Each row is a point. Each copy is the shape, with its points in the same order, stretched, turned, moved and blurred by noise. Is it also mirrored, or only turned?
In the rows, 128 means zero.

Shape (8 x 3)
[[120  92 111]
 [108 129  87]
 [169  81 106]
 [ 93 149 205]
 [122 130 107]
 [160 118  94]
 [ 79 142 158]
 [ 98  30 148]]
Copy 1 (8 x 3)
[[117 103 107]
 [ 91 141  90]
 [151  94  91]
 [122 139 223]
 [113 142 111]
 [138 131  90]
 [ 96 139 175]
 [104  31 139]]
Copy 1 is: only turned
Copy 2 (8 x 3)
[[ 99  97  92]
 [104  63 102]
 [123 118  68]
 [ 73 185 180]
 [109  95 100]
 [128  94  81]
 [ 73 129 149]
 [ 47 144  71]]
Copy 2 is: mirrored
Copy 3 (8 x 3)
[[156 130  59]
 [119 177  62]
 [121  93  39]
 [153 166 205]
 [123 159  88]
 [ 98 125  60]
 [156 166 155]
 [248 103  64]]
Copy 3 is: mirrored
Copy 4 (8 x 3)
[[121 126 100]
 [163 119 113]
 [ 94  80 117]
 [130 226 160]
 [146 125 123]
 [126  89 133]
 [153 206 128]
 [ 83 164  57]]
Copy 4 is: only turned

Shape (8 x 3)
[[ 98 132 171]
 [ 97 112 137]
 [140 136 167]
 [212 112 126]
 [ 92 112 113]
 [ 97 141 124]
 [104  99 135]
 [184  97 127]]
Copy 1 (8 x 3)
[[ 96 125  84]
 [106 141 114]
 [112  76  96]
 [133   7 145]
 [118 153 123]
 [127 144 106]
 [101 133 122]
 [120  43 146]]
Copy 1 is: mirrored
Copy 2 (8 x 3)
[[183 137 185]
 [142 169 176]
 [156 101 149]
 [ 55  84  83]
 [130 194 158]
 [159 179 144]
 [123 168 178]
 [ 64 111 114]]
Copy 2 is: only turned

Shape (10 x 4)
[[ 79  95 101 202]
 [147 135 191 165]
 [135  94 106 184]
 [134 203 116 119]
 [124 120 180 166]
 [ 77 123 141  16]
 [112 116 177 130]
 [136 143 100 132]
 [133 115 166 103]
 [132 164  80 178]]
Copy 1 (10 x 4)
[[ 78 170 111 192]
 [159  97  68 112]
 [ 91 173  81 134]
 [ 86  72 163 111]
 [160 117  80 136]
 [156 221 217 123]
 [158 140 118 134]
 [ 80 144 136 110]
 [160 161 119 102]
 [ 47 104 123 140]]
Copy 1 is: mirrored
Copy 2 (10 x 4)
[[147  71 120 113]
 [119 144 163  85]
 [125  92 102  89]
 [146 167  80 126]
 [116 121 164 101]
 [ 69 144 111 196]
 [ 97 128 160 125]
 [125 130  78 114]
 [ 87 151 131 123]
 [164 118  69  97]]
Copy 2 is: only turned
Copy 3 (10 x 4)
[[ 63 165 123 221]
 [183 124 163 171]
 [ 98 185 137 176]
 [112  73 171 113]
 [162 124 142 187]
 [133   7  20 114]
 [161  97 109 175]
 [100 125 140 128]
 [168  91 102 143]
 [ 69 152 181 149]]
Copy 3 is: only turned
Copy 4 (10 x 4)
[[170 115 168 167]
 [183 150 139  57]
 [150  99 149 133]
 [169 133  65 109]
 [172 150 151  85]
 [ 35 199 126 164]
 [139 170 150  97]
 [135 119 107 134]
 [111 162 140  95]
 [184  93  92 132]]
Copy 4 is: only turned

Shape (9 x 6)
[[164 150 187  65 129  59]
 [120 171 152 191 151 117]
 [168 124 135 171  80 167]
 [117  94 119 158 119 126]
 [102 185 109 163 193 155]
 [182 112 174 105 159 152]
 [178 151  73 117 149 156]
 [ 95 147 159  68  94 115]
 [123 132  77 185 150 142]]
Copy 1 (9 x 6)
[[165 185 208 223 132 119]
 [146 148 115 111 231 134]
 [121 120 133  51 164 181]
 [ 95 107  99 125 178 141]
 [153 153  70  94 188 100]
 [188 119 119 143  98 173]
 [147 186  82  96 109 155]
 [123 137 200 139 132  58]
 [104 145  50  96 196 147]]
Copy 1 is: only turned
Copy 2 (9 x 6)
[[184 138 194  60 177 128]
 [100 103 135  96 131  43]
 [ 90  74 157 162 159  93]
 [111  88 125 109 130 122]
 [105 154 101 135  98  37]
 [176 118 139 149 175 107]
 [135 134 150 193  99  92]
 [119 162 160  66 168 144]
 [ 99 101 116 146  89  75]]
Copy 2 is: only turned
Copy 3 (9 x 6)
[[197 186  60 168  78 185]
 [138 189 224 170 110 113]
 [ 75  89 159 113 115 116]
 [154 110 140 121 139  70]
 [131 174 224 208 198  97]
 [112 184  79 109 155 154]
 [120  98 158 148 212 170]
 [147 108  77 228  85  92]
 [147 116 220 129 194  92]]
Copy 3 is: only turned

Shape (12 x 6)
[[120 115 222 132 152 114]
 [108 135 154 123 103 124]
 [130 123 101 121 139 111]
 [124 133 104  96 132 113]
 [108 144 110 137 104 123]
 [120 127 108 125 115 119]
 [155 126 100  96 131 192]
 [128 131 119 128 139 111]
 [206 138 129 108 124 149]
 [128 110 110 122 103 157]
 [112 138 126 135 133 135]
 [102 137 134 112 132 167]]
Copy 1 (12 x 6)
[[163 135  71 140 189 188]
 [112 151  99 163 134 154]
 [117 117 160 136 122 107]
 [100 134 155 137 134 105]
 [106 146 121 151 110 117]
 [102 133 138 156 113 122]
 [ 30  76 119  89 100 128]
 [130 125 145 131 130 123]
 [ 67  84 163 103 102 178]
 [ 61  97 123 145 100 141]
 [116 128 110 123 129 123]
 [ 76 119  75 108 129 122]]
Copy 1 is: only turned
Copy 2 (12 x 6)
[[116 120  94 131 221 127]
 [ 97 129  86 108 134 147]
 [148 125 128 142 106 123]
 [153 129 127 114 104 137]
 [102 142 100 129  97 135]
 [122 125 108 131 100 134]
 [114 109 191  99 120 111]
 [138 133 123 144 124 128]
 [115  96 188 130 142 165]
 [ 97 105 121 116 103 125]
 [115 141 122 132 131 116]
 [109 139 135  95 141 104]]
Copy 2 is: mirrored
Copy 3 (12 x 6)
[[130 155 143   7 121  89]
 [101 123  98 104 149 109]
 [137 105 104 145  96 147]
 [122 114  76 139  87 142]
 [ 97 110 108 163 136 127]
 [119 105  99 152 122 136]
 [162 196  83 163 141 176]
 [126 116 115 129  99 137]
 [209 174  81 143 129 118]
 [138 125  98 151 160 150]
 [112 137 125 138 122 138]
 [102 178 111 127 136 151]]
Copy 3 is: mirrored

Shape (13 x 8)
[[212 161 147 129 200 126 117 114]
 [176 128 197 167 107 114 146 162]
 [142 170 152  89 204 112  93 109]
 [155 132 109 142 147 217 182 121]
 [106  95 153 151 119 116  73 155]
 [124 158  88 140 165  90 108 144]
 [138 104 112 184  81 108 177 126]
 [118 111 108 140 175 144 181 111]
 [167 143 110  50  88 146 204 136]
 [175  46 118 195 118 140 188 132]
 [ 83 183 197 160  63 116 102 149]
 [155 123 143 194 170 140 125 132]
 [ 53 163 120 121 167 153 133 187]]
Copy 1 (13 x 8)
[[ 88 176 129 203  76 207  90 158]
 [ 98 108 138  94  77 207  76 115]
 [ 68 152 111 202  69 169 127 131]
 [162 189 156 115 155 105 108 202]
 [104  99  88 127 134 175 117  83]
 [153 137  86 181  81 159 158 132]
 [185 154 136  97 140 164 153 131]
 [145 203 114 138 120 138 156 175]
 [171 188 186  79  65  43 103 132]
 [169 205 121  97 154 190 108 153]
 [105  29 146  85 117 154 138  86]
 [117 148 105 158 132 215 116 160]
 [127 101  84 108  75  86 147 152]]
Copy 1 is: mirrored
Copy 2 (13 x 8)
[[165 198  77 133 122 129 140 166]
 [131 143 148 124 116 126  86 179]
 [129 147  54 119 112 107 156 168]
 [217 150 113  93 196 118  89 129]
 [ 92 125 126 145  97  47  96 130]
 [107 144 104 190 139  77 136 155]
 [139 126 204 158 165 104 120 137]
 [191 116 142 146 165  86 142 160]
 [198  84 116 112 188 211 148 109]
 [195 144 214 170 142  98 103 133]
 [ 55 109 126  88 142  83  79 169]
 [150 177 132 147 134  57  94 168]
 [124  72  71 155 157  65  88 171]]
Copy 2 is: only turned
Copy 3 (13 x 8)
[[179 129 118 117  73  96  25 155]
 [181 198 154  63 118 127 112 117]
 [110 154 110 174  86 144  15 192]
 [133  47 145 107  59 106 191 133]
 [136 161 195 146 175 148 105 163]
 [121 140 113 203 154 112  64 138]
 [150 134 135  74 174  62 181 110]
 [134 103 119 146  91  73 170 158]
 [136  61  40  65 154 176 162 150]
 [220 102 163  50 147  29 212 126]
 [ 49 218 180 122 133 197 109 113]
 [166 145 182 131  85  71 113 123]
 [ 71 138 139 244  91 193 145 140]]
Copy 3 is: mirrored

Shape (12 x 8)
[[140 114 130  83 104  91 108 109]
 [122 101 157 115  94 158 175  93]
 [172 141 131 162 176 156  89 118]
 [104  97 122  77 142 184  81 183]
 [176 175 164  95  86 101  89 126]
 [ 97 172  72  75 114 136 171  87]
 [ 93  87  66 167 131 188 190 135]
 [102 135 105  68 113 146 168 155]
 [177 181 121  79  89 114 133 123]
 [147 112 126 132 174 109 158  99]
 [121 182 129 164 161 164 112 159]
 [146  87 161  73 127 173 123 142]]
Copy 1 (12 x 8)
[[104 106 128 140  56 145 113 106]
 [130 149 121 106  92 107 232 150]
 [ 71 108 155 124 199 145 103 139]
 [164  82  29 163 183 176 126  86]
 [ 75  80 120 155  39 153 110 173]
 [102 241 108 122 102 216 153 147]
 [174 233 129 140 218 132 209 118]
 [139 180  55 163 115 175 181 105]
 [ 72 136 121 168  56 197 143 163]
 [ 74 168 159 109 149 112 144  86]
 [108 168  89 136 197 135 109 169]
 [126  68  71 145 133 150 194  94]]
Copy 1 is: mirrored
Copy 2 (12 x 8)
[[137  80 119 145  95 177  50 156]
 [173  50 129 140 174 164 146  87]
 [ 48 125 192 163 131 160 121  90]
 [160 130 240 123 164 102  60 142]
 [113 117  81 217 105 196  87 167]
 [ 89  75 114  84 167 116  92 157]
 [132  73 210  72 163  51 149  48]
 [149  88 160 106 154  87 122 154]
 [ 93  84  91 199 125 135 102 170]
 [ 82  75 174 106 115 165 142  96]
 [ 47 163 190 122 147 130 171 107]
 [182  82 199 173 168 143  91 132]]
Copy 2 is: mirrored
Copy 3 (12 x 8)
[[148 168  60 110 106 156 124 136]
 [200 130 116  68 116 116 157  93]
 [174 164 186 157 151 140  70  89]
 [137 100 151 105 115 207 122 135]
 [175 139  82 143 130 137  89 203]
 [157  74 121 156  36 102 120 113]
 [116 134 214  97  90 112 161  45]
 [125  71 127  85  73 135 118 144]
 [168 130 101 141  76 129  76 198]
 [150 158 125  93 134 122  85  53]
 [137  76 214 158 153 104  78 123]
 [195 133 117  61 120 190 114 121]]
Copy 3 is: only turned
Copy 4 (12 x 8)
[[152 139 120 127 162 123 127  77]
 [175 136 123  57 147 153  74 179]
 [ 51 108 150 148 197  66 136 147]
 [156 182  94  95 165  28 199 148]
 [118 141 162 111 228 150 174  50]
 [140 203 106  87  82 188 122 141]
 [151 162 152  68  45 103  95 237]
 [155 191 104  48  95 136 158 123]
 [105 183 148  82 178 167 152  59]
 [ 86  89 112 118 116 107  84 130]
 [ 77 126 171 105 156 100 199 155]
 [145 153  85  62 188  73 127 143]]
Copy 4 is: mirrored

Shape (13 x 9)
[[ 97 147 156 114  74 107 125 117 122]
 [132 152 109 132 129 100 135 114 137]
 [111 126 134 127 138 182 136 122 121]
 [141 139 112 134 140 109 110 114 108]
 [132 158 129 130 142 116   7 117 116]
 [ 63 119 146 150 142 127 146 114 108]
 [131 122 138 100 140 103 138 128 122]
 [124 120 114 126 142 123 147 124 193]
 [129 161 165 137 136 103 144 126 123]
 [146 114 123 141 132 133 132 139 131]
 [151 118 131 139 105  99 118 140 110]
 [135 137 174  99 128 119 141 134 121]
 [ 88 155 143 143 136 101 133 208 105]]
Copy 1 (13 x 9)
[[173 147  94  95 106 112 110  92 121]
 [150 142 124 137 152 125  91 133 141]
 [130 120 130 127 116 153 119 135  91]
 [112 149 118 153 150 123 105 112 125]
 [ 75 129 141 165 119 117  75  33 131]
 [138 112  93 111 149 162 132 110 124]
 [139 128 126 127 154  90 108 136 113]
 [191  94 148 142 153 115  85 166 120]
 [154 158 141 122 163 130 121  99 124]
 [144 133 122 162 133 120 127 126 108]
 [144 162 104 166 125 104 133  96 118]
 [149 142 140 114 143  95 120 111  95]
 [135 130 147 120 130 121 170 100 185]]
Copy 1 is: only turned
Copy 2 (13 x 9)
[[122  99 159  85 135 103 163 118 142]
 [121 113 119 114 144 128 129 134 129]
 [123 125 165 121 105 160 108 130 114]
 [140 106 121 125 149 121 115 119 133]
 [154  79  96  94 135  69  97  40 137]
 [104  74 150 129 107 137 143 142 122]
 [130 122 143 121 137 115 111 156 121]
 [ 95 147 119 112 130 141 122 145  93]
 [116 126 137 124 119 131 125 144 159]
 [144 147 120 137 125 128 122 135 119]
 [158 134 127 120 138 104 142 122 132]
 [132 126 157 118 117 121 110 162 135]
 [ 94 131 162 169 121  89 132 127 141]]
Copy 2 is: only turned
Copy 3 (13 x 9)
[[129 102 153 151  99 161  97 113 105]
 [107  99 124 144 134 109 109 121 172]
 [148 161 130 107 125 141 133 109 117]
 [106 130 136 164 146 110 130 133 147]
 [ 96 145 123 196 156  70  76 133  88]
 [136 140 178 101 159 165 123  87 119]
 [152 101 150 133 129 126 137 151 129]
 [120  69 103  96 121 107 116 113 160]
 [142 105 132 139 154 163 121 127 163]
 [115 129 120 123 144 131 152 121 140]
 [106 114 132 157 143 147 140 124 131]
 [169 104 139 137 130 158 132 145 123]
 [ 89 142 157  94 176 209 115 137 143]]
Copy 3 is: only turned
Copy 4 (13 x 9)
[[143 116 145 159 135 125 110 120  86]
 [125 143 134 109 128 126  94 116 127]
 [134 112 104 116 124 126 170 131 140]
 [126 158 123 126 138 130 118 126 146]
 [ 88 201  64 160 109 180 158 185 123]
 [187 127 132 107 130 129 135 145 115]
 [134 121 136 122 158 135 102 139 139]
 [ 95 107 125  79 108 130 100 140 127]
 [147 141 122  95 163 138 127 127 109]
 [117 127 115 105 142 101 130 133 139]
 [127 146 119 135 157  95 105 132 121]
 [128 113 126 122 175 136 131 135 119]
 [197 116  61 106 158 103  84 151 104]]
Copy 4 is: mirrored

Shape (17 x 11)
[[122  81 164  89 114  94 194 181 179 145 168]
 [ 69 107 132  77 163 108 161 113 140 142 151]
 [113 121 122 104  57 126 111 205 171 153  96]
 [114 121  84  78 190 122 106  99 126 175 154]
 [156 188 103 145 141 192 125 139 123 128  56]
 [131 103 107 165 179 195  94 132 126 164  81]
 [141  84 166 141 101  77 138 191 163 130  85]
 [ 89  78 160  94 119 122 172 154 222 164 157]
 [117 112 161 117  98 126 121 176 206 135 164]
 [ 89 105  66 118 188 149 109  94 159  97  82]
 [108 125 130 143 153 158  70 114 107 123  89]
 [131 146  48 187 159 142 106 107 127 138 120]
 [164  88 145  75  91 109 157 177 209 153 125]
 [120 138 132 178 118 163  96  75 121 102  77]
 [ 58  98  75 135 156 155 148  84 107 162 114]
 [146 135  74 160 144 208  93 174  94  82 103]
 [133  53 130  75  91 124 154 119 164 148 155]]
Copy 1 (17 x 11)
[[ 61 132 153  99  53 211 137 197  69 142  79]
 [100 119 140 130 146 165  89 163 131  86 110]
 [ 91 159 109  76 122 102 129 177  26 164 109]
 [150 140 102 116 189 123  87 179 191 116 119]
 [144 199 118 123  99  52  95 105 104  68 140]
 [133 194 151 173 133  68  97  89 138 167 160]
 [ 88 138 183 140  72 129 174 188  33 178  74]
 [ 66 124 111 137  65 198 122 185  70 168  97]
 [112 129 121 105  86 178 156 162  66 187 111]
 [169 123  96 194 125  64  23 125 133 124  85]
 [165 146 154 155 164  86 101 104 128 141 160]
 [157 139  97 148 136  19 100  87 169 141 127]
 [ 92 146 118 101  44 175 138 244  57 172  66]
 [168 104 148 171 107  59 110  90 125 140 183]
 [106 122 121 158 152  61  51  92 158 111 159]
 [163 190 147 108 112  50  59  41 120 110 124]
 [103  98 137 100  77 171  91 204 111 176 123]]
Copy 1 is: only turned
Copy 2 (17 x 11)
[[161 164 115 108 110 221  42 114 175  88  92]
 [146 171 124 147 126 137  89 112 157 180 109]
 [143  81  77  80  88 246 125  93 158 117 134]
 [141 138  78 164 121  66 146 137 138 192  87]
 [ 76 130 101  86 138 148 163 118  83 126 194]
 [139 116  99  86  88  73 154 162 114 151 189]
 [161  74 104 117 132 220  58  99 163  66 142]
 [160 176  69  70 111 202  69 120 203 137 107]
 [166 128  86  42 145 185  99 100 150 100  92]
 [187 111  90 133 164 128 183 134 145 201 166]
 [156  90 128 102 137  83 159 103 117 143 165]
 [ 87  67 114 129 153 101 195 177 129 171 133]
 [170 155  56  95 134 232  86 109 178  75 101]
 [108  98 140  94 194 111 165  97 132 108 188]
 [105 139 137 155  94 115 166 158 170 213 167]
 [154  73 171  87 112 127 190 140  66 113 194]
 [172 154 105 126 113 179 125 111 205  87 128]]
Copy 2 is: only turned
Copy 3 (17 x 11)
[[ 51  43 129 102  52 122  67 106  30 153 133]
 [117  73 143 169 111 130 141 126  77 136 131]
 [ 79  98 173 110  57 154  76 106 121  89 113]
 [137 114  92 228 109 136 188 164 101 106 135]
 [144 199 145 109 129  95 200 117 164 105 149]
 [125 192 120 188 166  77 152 152 123  88 132]
 [ 91  94 142 108  72  81  43  99  88 122  90]
 [ 21  72 135 132  65 148  71  98   7 135 133]
 [ 57  69 131  99  76 168  64  81  42 125 130]
 [149 169 137 231 121  92 152  86 125 122 148]
 [167 151 143 164 165 115 148 123 127 105 116]
 [142 170  55 218 142  96 169 121 194 117 106]
 [ 45 108 135 115  13 136  54 119  26 133 130]
 [159 181 148 140 167 114 125 104 154 155 103]
 [113 125 145 226 164 103 173 139 156 125 115]
 [152 179 124 152 180  88 138 114 181 107 189]
 [ 83 101 144 176  50 153  49 153  45 155 140]]
Copy 3 is: mirrored
Copy 4 (17 x 11)
[[119  38 186  93 135 130 101  94 137 145 134]
 [106  43 104 135 106 168 114 151 145 176 115]
 [167 134 175 156 108 142  91  43  88  44 164]
 [ 61  79  70 180 101 160 150 154 105 186 124]
 [193 195 140 140 174 175 152 123  86  85  81]
 [126 199 130 166  90 184 202 120 117 152 105]
 [148 136 188 141 148 121 131  35 159 108 173]
 [ 77  70 178 122 113 195  93 104 136 144 121]
 [106 126 188 155 119 141  69  84 120 107 132]
 [119 158  63 154 103 209 136 111 111 190 119]
 [138 187 104 189  99 153 148 111 141 119 113]
 [118 197 101 139 106 150 164 155 105 159 153]
 [103  91 182 118 153 149 102  40 106  98 127]
 [138 240 118 133 121 176 146 119 157  88  91]
 [119 118  77 106  53 208 181 176 136 170 129]
 [218 213 132 130  84 116 144 106  75 114 103]
 [ 76  87 145  75  88 157 125  79 128 119 103]]
Copy 4 is: mirrored

Shape (14 x 11)
[[117  93 106 146 116 127 107 129 109 110 140]
 [111 137 145 144 130 132  98 136 143 117 143]
 [117  95 143 140 203 122 155 120 151 149 148]
 [113 147 129 117 115 180 134 137 120 131 143]
 [ 90 146 150 101 132 145 143 126 155 147 109]
 [167 144 143 148 117 143 156 120 126 108 120]
 [ 96  99 137  58 113 118  49 142  94 134 125]
 [ 90 124 152 141 174 144 139 172 130 110 119]
 [ 94 133 149 145 126 121 123 145 112 149 124]
 [208 138  79 144 118 123 137 122 111 147 142]
 [140 145 141  84 126 140  37 116 123 157 129]
 [138 112 139 125 129 153  89 131 137 157 105]
 [113 143 117 129 139 129 154 164 216 142 150]
 [ 81 141  75 143 128 131 127 144 137  88 122]]
Copy 1 (14 x 11)
[[157 108  95 151 149 151 141 140 132 142 122]
 [132 122 106 126 120 123 173 103 126 128 116]
 [106 127 178 204 109 129 161 129 129 119 130]
 [162 176 112 121 138 102 136  90 132 151 145]
 [101 174 130 127 104 126 136 104 168 144 123]
 [174 130 147 125 151 116 111  90 122  78 146]
 [153 124  92 130  65 206 146 130 167 199 105]
 [108 143 152 179 134 119 162  68 154 162 102]
 [124 137  92 146 112 128 120  93 140 151  85]
 [228 110 115 142 141  90 117 139 131  47 140]
 [183 142 100 109  50 172 171 126 131 126  91]
 [159 145 133 126 102 136 151 139 127 126  79]
 [ 98 119 143 111 134  49 189 137 156 106 146]
 [134 132  77 148 189 104 183 114 180 130 127]]
Copy 1 is: mirrored
Copy 2 (14 x 11)
[[118  96 123 139 135 143 125 102 113 111 115]
 [134 120 138 142 150 152 115 124 132 162 123]
 [177 161 122 108 199 135 129 152  93 124 111]
 [158 122 175 125 118 163 128 150 152 137 104]
 [150 148 150  90 149 139 149 140 155 147 124]
 [106 135 129 150 135 133 137 183 139 149 146]
 [151 152 148 125  82 131 152  22 128 117 124]
 [191 118 126 117 196 167 141 142 143 124 145]
 [135 107 155 136 185 120 150 110 139 135 117]
 [117 112 113 172 109  78 114 164  91 137 103]
 [147 182 142 149  83 119 129  64 138 163  98]
 [149 155 103 135 131 133 157 120 123 140  91]
 [165 108 114  88 142 124 111 180 104 198 119]
 [138  53 116 104 136 139  95 128 159 121 123]]
Copy 2 is: only turned
Copy 3 (14 x 11)
[[127 144  99 140 169 139 111 128 143  98 151]
 [131 132 117 106 165 151 157 133 132 135 139]
 [ 98  84 107 126  86 123 126  93 134  76 142]
 [157 133 145 114 151 118 178 130 147  89 106]
 [165 105 162  79 117 131 154  85 126 113 126]
 [131 154 142 148 120 117 175 157 143 127 106]
 [159 123 102  87 249 138 119  35 124 140 156]
 [160  77 112 114 130 145 167 107 139 131 119]
 [153 100 150 102 172 152 134  97 143 153 123]
 [ 84 189 136 198 152 142 144 153 121  86 129]
 [121 158 108  81 224 150 152  82 100 130 124]
 [136 137 117 111 172 119 130 115  99 117 116]
 [138 108 168 118 106 136 155 148 107  96 168]
 [172 138 115 118 124 186 133 114 136  92 151]]
Copy 3 is: mirrored

Shape (16 x 12)
[[142  97 117 134 157 145 163 124 168 132 151 135]
 [126 122 167  77 152 118 111 102 112 149 169 129]
 [104 100 162 145 100 139  93 112 165 187 163 127]
 [102  95 188 118 129 121  83  37 140 154 147 162]
 [ 78 170 183 146 139  94 118  81 145 158 161 119]
 [154 133 123 138 132 128 152 171 171 132  98 206]
 [155  98 123 181 145  89 144 190  93 142  93 167]
 [166 127  93 150 168 153 103  89 150 192 128 163]
 [205 125 180 178  97  63 155 132 129 118 115 112]
 [161  70  73 187 145 145 178 194 128  76  51 154]
 [173 141 131 161 120 161 157 140 122 124  57 160]
 [ 92 153 146 103 101  83  85  76 131 165 135  82]
 [118 134 141 143 163  97  70  91 168 120 144 137]
 [158 178 170 201  86 114 116 132  74  96 156 124]
 [201 112  84 164  86 116 142 201 123  78  91 171]
 [116 109 198  99 175 141  64 122 175 162 136  98]]
Copy 1 (16 x 12)
[[130 122 139 120 121  99 106 166  97 122 129 140]
 [186 111  93 162 104 124 121 114 102 131 126  79]
 [107  94  84 164  87 148 110 107 123 145 116 130]
 [147 156  60 199  63 129  94 109 114 132  66  86]
 [115 123  52 160 117 147 105 110 126 178 120  44]
 [138 150 141 112 174 193  85 194  92 151 139 165]
 [124 166 167 119 185 148  70 148 188 137 154 165]
 [147  79 113 145 141 132  61 163 100 148  54 115]
 [129 194  87 107 190 133 155 188 209 124 176 169]
 [ 93 195 247  77 194 100 117 174 154 113 132 230]
 [124 170 177 116 171 167 151 218 141 133 100 158]
 [140 110  49 125 127 150 145  57 136 141 109  80]
 [136 132  77 162 158 108  92  93 107 174  96 124]
 [141 143 135 132 140 140 159 152 203 228 141 120]
 [155 169 194  59 194 155 133 171 159 165 159 244]
 [132 105  81 211 151 118 143 110  87 109 122 120]]
Copy 1 is: mirrored
Copy 2 (16 x 12)
[[103 154 145 141 110 150 166 145 117 150 109 137]
 [ 95 102 108 102 143 139 120 119 181 130  96 157]
 [123  72 160 121 134 104 130  90 121 155  73 174]
 [ 84  53 135 146 135 165  88  81 165 128  93 182]
 [ 75  44 141 137 154 107 126 126 146 112  99 132]
 [120 185 186 142 140 155 198  94 172 127  60 111]
 [104 182 148 102 134 147 189  60 142 117 108  79]
 [ 86 163 152 121  55 131 138 104 138  97  71 177]
 [140 106 146 105 112 133 176 114 145 114 148  51]
 [124 249 146 154 118 175 191  82  88 144 137  58]
 [125 213 197 137 106 127 148  96 155 114 113  79]
 [123  69 101 126 142  96 116 120 132 101 137 157]
 [105  78  92 156 107 121 127  89 143 103  84 125]
 [142 113 134  77 158 128 124 114 127  94  99  34]
 [177 214 156 103 138 172 197  79 119 111 104  40]
 [ 99  90 108 165 108  83 114  88 184 181  72 151]]
Copy 2 is: mirrored
